Each row of a before or after table is a point. One or more steps were done to the points. Then noise was added and the rows were shuffled. The steps act on columns, c1 being the first. What was done? A step turns or swaps two columns, mirrors them in a line or flattens them onto one, adds a multiple of one to another, or multiplies or shifts one. Angles are multiples of 10 degrees, from the lower column toward the higher: turns from -170 to 170, lines from 10 to 170 but not 90. Use the fewest steps. Two steps may share a column if one is a turn and the other turns, adds or multiplies; they go together, in the order done. Otherwise the lowest column goes first.
In the rows, zero is written as 128.

Before (8 x 2):
[[ 98 128]
 [ 44  94]
 [165 146]
 [ 99 135]
 [175 107]
 [172 166]
 [ 87 124]
 [148 151]]
After (8 x 2):
[[ 18 158]
 [174 204]
 [ 73 186]
 [ 93 195]
 [151 210]
 [186 225]
 [190 166]
 [ 87 186]]
Steps: multiply c1 by 1.3; shift c2 by 60

Before, 8 rows:
[[161 123 108 138]
 [126  10 154 182]
 [136  99 121  93]
 [149 178 112 120]
 [119 161  84 109]
 [152  54  79 156]
 [ 91 169  42 169]
 [119 162  95 113]]
After (8 x 4):
[[137 104  85 102]
 [107 112 112  81]
 [120 100 121 163]
 [164 161  41  80]
 [130 201 154 233]
 [ 93 140 108 131]
 [136 108  92  98]
 [103 170  79 193]]
Steps: multiply c1 by -1; turn c2 and c4 by -100 degrees

Before (9 x 8):
[[144 137 153 144 128 141 144 101]
 [157  88 104 123 124 125 149  97]
 [144 129 155  67  84 121  65  90]
 [143 162  95 128 140  96   7 100]
 [178 147 121 115 160 136 124  99]
 [149 144 125 104 152 134 151 223]
 [128 161 127  88  95 160 128 100]
 [145 158 120 126 159  95 159 115]
 [198 121 126 105  33 105 100  96]]
After:
[[152 144 127 108 154  62 136 196]
 [141 160  93 129 141 137   8  93]
 [196 123 125 102  36 141  89  92]
 [154  83 109 123 119 143 139  95]
 [148 132 154 150 124 157 147 128]
 [131 159 128  90  96 176 110 140]
 [144 134 157  68  84 154  35 107]
 [173 137 121 114 161 156 117 117]
 [145 157 121 124 163 123 158  99]]
Steps: add 0.3 times c2 to c6; turn c6 and c8 by 50 degrees; add 0.5 times c4 to c7

Before (10 x 12):
[[231 181 127 173 156 201 193 123 123  98  98  93]
 [118 177 141 182 134  97  99 132 124 149 134 159]
 [ 78 111  58 161 149  62 105 161 152  94 114 130]
 [ 81  98  93 182 176 112  80 159 112 110 129  72]
 [ 81 177 151 125 109 138  98 121 180 156 157 115]
 [111 156 148 176  76 164 118  80 168 201 110 119]
 [204 131  96  89 111 198 154  91  61 146 135  54]
 [164  74 121 108  84 171 175  51  87 167 221  24]
 [137 134 187 137  95 122  97  62 164 160 114  90]
 [144 124 165 153  97 177  77  74 182 163 144 151]]
After:
[[130 133 123  63 106  81 118 168  57 148  47  57]
 [ 68 126 134 135  49 137 121 130 165 163 143  87]
 [152  76 217  92  71  97  96 215  85 166  83  24]
 [107 156 118  83  60 172  99 144 168 198 154 119]
 [ 94 127 155  78  48 142 122 109 179 160 124 154]
 [134 178 166 119  99 122 117 109 181 156 178 113]
 [123 176 139 149 118 187 129 102 127 149 139 163]
 [178  99 114 131 151 181 176  69 111 112 159  70]
 [ 88 183  97  51 166 162 144 190 122 101  36  96]
 [200 108  92 187 150 170 146  88 148 102 155 134]]
Steps: turn c3 and c11 by -70 degrees; turn c1 and c11 by -110 degrees; turn c4 and c6 by 100 degrees; turn c7 and c8 by 120 degrees; turn c5 and c7 by 70 degrees
